Each row of a before or after table is a point. One or more steps were done to the points. Then noise was added and the rows were shuffled. The steps act on columns, c1 being the first. What was done? A step turns or swaps two columns, mirrors them in a line or flattens them onto one, adds a multiple of one to another, or multiplies or shifts one. Angles are multiples of 10 degrees, from the lower column toward the higher: turns from -170 to 170, lines from 10 to 170 but not 90. Use the fewest steps. Two steps may share a column if one is a turn and the other turns, adds or multiplies; they go together, in the order done. Otherwise the lowest column goes first.

Before, 10 rows:
[[-1.1  0.7 -6.7]
 [ 3.1 -1.9  2.0]
 [ 0.9  3.1  0.4]
 [ 1.3  0.2 -4.6]
 [ 4.9 -0.1  3.7]
 [ 2.9  0.5  0.1]
 [-4.0  1.2 -0.2]
 [ 2.0  6.9 -6.7]
 [ 2.1  0.2 -0.2]
 [ 2.8  0.1 -1.1]]
After (10 x 3):
[[ 6.1  8.7 -6.9]
 [-1.0 -5.7  1.9]
 [ 0.2 -7.7  3.7]
 [ 5.5  4.9 -4.6]
 [ 2.1 -1.0 -0.1]
 [ 2.5 -1.7  0.2]
 [ 3.1 -0.2 -1.0]
 [ 2.1  1.4  0.6]
 [12.5 11.8 -6.7]
 [-1.8  3.7 -0.2]]
Steps: add -1.5 times c3 to c2; turn c1 and c2 by -40 degrees

Before (9 x 6):
[[ 6.3  1.2  0.3 -3.7  4.2 -8.6]
 [ 7.3 -0.2  2.2  2.7  1.0  3.2]
 [-4.0  7.6  2.5  2.3 -0.3  8.8]
 [ 5.4  4.7 -1.6 -3.6 -3.9  8.1]
 [ 3.2 -1.7 -5.2 -2.2  4.1  3.2]
 [-2.9  4.4  2.5  0.2  3.9  5.8]
 [ 0.0 -1.2 -0.3  6.9 -5.1  0.9]
 [-0.9 -1.2  2.4  1.0  2.2  8.8]
 [-3.4 -1.0  2.1 -0.1 -7.0  2.1]]
After, 9 rows:
[[-1.7 -7.6 -2.1 -0.7 -8.6 -2.1]
 [ 2.8 -5.1  8.5 -3.2  4.9 -1.4]
 [-2.0  1.6 -9.3  2.8 -0.1 -0.6]
 [ 3.1 -6.6 -3.7  3.0  1.1 -1.6]
 [ 2.1 -0.5 -7.8 -3.3 -5.5  3.3]
 [-1.3 -1.6 -5.9  0.0  4.9 -1.7]
 [ 1.1 -7.6 -2.0 -2.0  5.5  5.2]
 [-0.2 -7.5 -9.3  1.0  3.0 -0.9]
 [-0.5 -7.6 -1.1  6.9 -6.7  0.8]]
Steps: multiply c1 by 0.4; shift c2 by -6.0; mirror c3 and c6 in the line at 130 degrees; multiply c5 by 1.3
